Rows are points. The window is the flat piece filled in between its corners: a triangle in 3 columns, a solid with four corners in 4, and so on. A path goes straight from each point to the next, and from the last back to the first. After which points does the path pass through the window?
(in the rows, 128 means zero)

Window:
[[111 165 160 166]
 [160 146 107  92]
 [ 79 149 113 150]
 [163 114 118 102]]
Path:
(1): [ 86 149 128 117]
(2): [122 145  94 160]
(3): [104 162 122 173]
(4): [ 69 158 156 131]
(5): [ 64 135 130 113]
(6): [ 97 153 109 161]
(7): [169 133 120 138]
(8): [129 112 127  74]
(9): [104 130 114 104]
(10): [137 137  84 119]
(11): [140 154 121 155]
(12): [120 137 161 119]
Through the window after points: 1, 5, 7, 11

Window (6 x 6):
[[102 117  55  86  73 129]
 [153 130 201 124 152  98]
 [131 146 113 159 159 129]
 [150  80  95 122 110 135]
 [ 95 114 115 154 172 116]
 [131 123 101 169  88  97]]
Path:
(1): [118 134 122 169 131 175]
(2): [144 130 102 134 157  92]
(3): [169 146 150 127 157  60]
(4): [129 117 182 128 132 130]
(5): [ 88 113 161 144  95 128]
(6): [151 117 119 134 107  88]
(7): [139 127  95 127 149 100]
(8): [ 97 140 116 164 115 164]
(9): [115 130 110 133 123 142]
(10): [138 134  65 143 158  80]
(11): [122 114  85 116 143  94]
(12): [104 117 104 142 121 130]
(13): [ 88 106 140 142 119 154]
(14): [126 115  79 115 132  92]
(15): [137 120  96 159 106  91]
(16): [116 125 118 166  87 119]
Through the window after points: 1, 3, 7, 9, 11, 15

Window:
[[108  79 169 132 139 170]
 [ 82 103  88 131 106 140]
 [123 152 134  50 144 126]
 [ 84 203 135 135 129 112]
 [147 159 134 109 167 108]
 [166 135 113 163 108 137]]
Path:
(1): [ 97 125 106 121 121 171]
(2): [101  93 122 126 119  94]
(3): [ 91 127 146 110  91  96]
(4): [114 156  95 100 160 158]
(5): [108 138 152 130 165 195]
(6): [111  84 154 118 114 123]
(7): [125 111 142 121 116  80]
(8): [141 158 137 119 181 174]
(9): [119 161 121 106 137 152]
(10): [127 147 136  96 129 110]
(11): [126 119 162 114 131 130]
(12): [130 150 135 114 153 170]
Through the window after points: 1, 3, 5, 7, 9

Window (8 x 8):
[[ 90 104 127 101 127 166  91 103]
 [ 63 152 168 116 122 117  67  98]
 [141 168  75 127 122 154 128 103]
 [135 172 148 135 124  67 192 107]
 [199 165 139 156 111  97 147  95]
 [109 167 181 125 136 144 115 116]
 [147 174 128 132  71 109 171 130]
 [121 120  92 174 136 169  96 116]]
Path:
(1): [140 172 118 115 153 125 112 161]
(2): [126 169 142 150 101 115 130  90]
(3): [120 155 117 156  87 159 168  91]
(4): [138 156 127 132 121 118 116 131]
(5): [135 168 109 111 121 118 125 133]
(6): [133 163 140 142 112 138 137  79]
(7): [ 84 136 144 135 105 149 105  86]
(8): [ 98 130 137  96 146 129  76 123]
(9): [144 161 141 129 135 128 121 121]
(10): [132 156 129 158  99 139 137  81]
(11): [115 153 131 134  88 147 168  85]
(12): [126 163 124 120 125 113 111 148]
Through the window after points: 3, 7, 9

Window:
[[120 143 172 181 132 144 145 144]
 [111  77  93 194 127  89  97 106]
 [134 170 187 109 122 130 134 149]
 [ 89 168 140  72 140 139 171  70]
 [136 147 127 162 111 135 160 138]
 [118 140 101 134 128 175 134  72]
 [165 132 166 169 141 130 151 135]
 [105 118  93 149 164 110 114 122]]
Path:
(1): [110 134 150 110 133 141 143 123]
(2): [115  89 125 131 144 153 157  91]
(3): [130 191 122 129 120 120 120 107]
(4): [122 159 139 132 136 128 142  97]
(5): [ 82 134 141  65 137 153 154 126]
(6): [104 124 157  89 151 146 156 110]
(7): [110 199 134 169 113 127 154  93]
(8): [123 159 146 141 137 122 138 119]
Through the window after points: 4, 6, 8

Window (9 x 9):
[[131 105  97 133 144 173  90 101  84]
 [110  79 116 138 149 106 131 106 131]
 [ 62 185 123 105 125 112 131 133 156]
 [122 167 107 146 140 117 101 146 147]
 [153  94 143  86 171 153 121 141 122]
 [133 151 121 134 203 164 197 113 109]
 [126 142  93 143 107 152 110 186 117]
 [160 170  95 137  84 125 142 160 119]
 [111 133 106 127  64 169  93 129 175]]
Path:
(1): [129 137  91 128 135 141 136 137 140]
(2): [115 122  63  88  91 179 123 128 181]
(3): [119 145 140 162  95 142  90 144 127]
(4): [119 139 128 135  98 162 124 144 123]
(5): [132 121  65 118 132 138  84 163 158]
(6): [115 147  82 118 117 131 140 160 142]
(7): [121 174 162 142 102 127 118 148 145]
(8): [101 160 146 124 130 129 127 131 136]
(9): [101 139  61 110 125 119 140 145 170]
(10): [111 131  73  87 143 140 112 136 141]
(11): [ 96 170 157 132 141 126 147 131 136]
(12): [136 182 166 146 123 155 143 128 103]
Through the window after points: 2, 4, 10, 12

Window (11 x 11):
[[101 114 107 116 147 120 104 128  98 114 137]
 [128 167 127 105 122 118  97 141 139 142 113]
 [154  91 116 123 136 126 107  89 138 149 145]
 [142 140 100 111 134 130 112 160 137 100 121]
 [120 111 140 153 126 137 109 170 121 129 134]
 [140 148 129 145 155 113 109 128 120 126 103]
 [127 144 132 128 126 143 113 111 117 102 139]
 [119 113 103  98 107 153 249  99  93 135 115]
 [105 123 100 117 137 134 182 111 143 124 148]
 [115 119 141 109 135 118 119 117 133 104 103]
 [127 122  88 144  97 102 117 125 141 125 115]]
Path:
(1): [111 124 107 128 123 138 105 129 131 137 105]
(2): [117 134 106 121 139 152 111 121 134 122 106]
(3): [129 130 134 123 124  95 130 136 130 114 159]
(4): [129 122 119 134 118  95 140 127 126 119 129]
(5): [116 126 106 123 125 134 123 120 139 121 114]
(6): [115 108  88 133 140 153 119 118 122 126 102]
(7): [142 122 125 122 114 103 147 119 131 120 139]
(8): [130 135 133 127 125 120 122 147 126 125 133]
Through the window after points: 4, 8

Window, 11 rows:
[[173 116  76 177  80 184 110 146 147 185 152]
 [160 163 122 119 127  96  94 149 143 138  82]
 [103 116 148 143 197 131 165 105 118  96 135]
 [ 97 104 186 135 125 131 138  85 105 181 133]
 [134 103 133 132 147 106 113  80 167 141 127]
 [ 87 123 129  81 178 109 139 127 143 124 117]
 [ 88 170  95 159  85 123 132  90  79 132 119]
 [ 99  88 112 158  87 127 110 169  99 103 118]
 [130 101 138  70 121 144 175 133 166 102 106]
 [163 101  87  95 130 111 189  82 122 140 133]
 [154 110 153  76 111 111 110 101 135 133 152]]
Path:
(1): [123 139 138 131 121  82 149 145 137 166 151]
(2): [111 117 101 137 131 156 139  90 106 113  99]
(3): [126 113 107 112 127 134 123 115 114 126 108]
(4): [107 122 126 158 120 105 154 132 136 134 130]
(5): [108  99 130 156  92  99 148 134 160 145 148]
(6): [140 117 122 100 167 144  98  90 100 105 100]
(7): [149 112 123 111 156 158 138  79 130  85 102]
(8): [ 78 121 138 138 119 101 169 171 134 159 136]
Through the window after points: 5

Window (12 x 12):
[[ 77 177 152 117 150 159 117  94 138 161 127 125]
 [139 149 137  85 141 130 114  59 106 142 129 143]
 [162 124  95 139 168  41 138 154 111 194  76 109]
 [120 137 153 107 102 129 139 108 140 119 142 155]
 [112 105  97  98 141  44 106 147 124 133  94 133]
 [157 171 112  75 133 123 121 115 136 115 112 129]
 [ 76 121 128 111 126 165 151 118 110  95 129 118]
 [108 116 139  90 102 181 123 102 145 130 104 130]
 [ 89  77 130 134 153 116 103 121 159  94 163  90]
 [170 148 140  47 156 117 132 141 108 197 118 159]
 [167 151 172  84 175 126 114 123 112 159  91 172]
 [123  94 103 142 126  83  83 178 101 133 123 100]]
Path:
(1): [129 141 121 114 147 125 127 106 138 148 124 163]
(2): [110 119 112 105 148 152 121 126 129 122 125 156]
(3): [117 140 170 105 128 113 139 117 103 127 113  97]
(4): [132 134 165  96 114  92 135 134 113 160 126  87]
(5): [132 142 111 102 158 125 115 111 127 146 110 150]
(6): [123 125 124 136 147 144 136 118 145 141 121 178]
(7): [121 167 177  59 122 112 103 108 106 142 119  93]
(8): [108 136 179  64 121 116 137 121 116 129  93  91]
Through the window after points: 2, 4, 6

Window:
[[155 112 101 126 140 112 134 134 152 129 123 113]
 [131 212  95 119 120 117 173 127 158 139 108 112]
 [116 138 123 167 122 101 155 101  67 157 102  86]
 [110 135  77 185 126 187 108 123  80 144 135 104]
 [110 138 132 153 118  95 106  86 166  85  66 158]
 [209 142 107  88  99 112 171 177 100 111 111 129]
 [111 134  97 128 128 143 168 171 106 113 138 124]
 [128  90 172 108 106 174 125  82 163  95 132 142]
 [133  64 161  95 164 184 131 105 117 206 121 177]
 [148 148 126 162 124 145 155 133 111 105 174 142]
 [138 141 203 110 133 134 121 147 105 135 141 122]
 [104  88 109  78 146 159  95  78 134 156 147 178]]
Path:
(1): [150 137 157 120 147 135 146 112  98 128 124 119]
(2): [139 124 122 120 154 131 145 117 131 108 118 118]
(3): [143 121 114 133 113 116 126 130 144 133 117 131]
(4): [120 113 124 156 105 134 128 133 122 161 144 110]
(5): [123 146 119 144 141 132 140 100  78 130 102 114]
(6): [128 148 106 123 178 139 166 111 121 122 117 117]
(7): [118 153 146 144  43 127 102 117 143 132 110 150]
(8): [ 88 123 144 145  87 122  95 173 133 163 140 121]
Through the window after points: 2, 4, 8
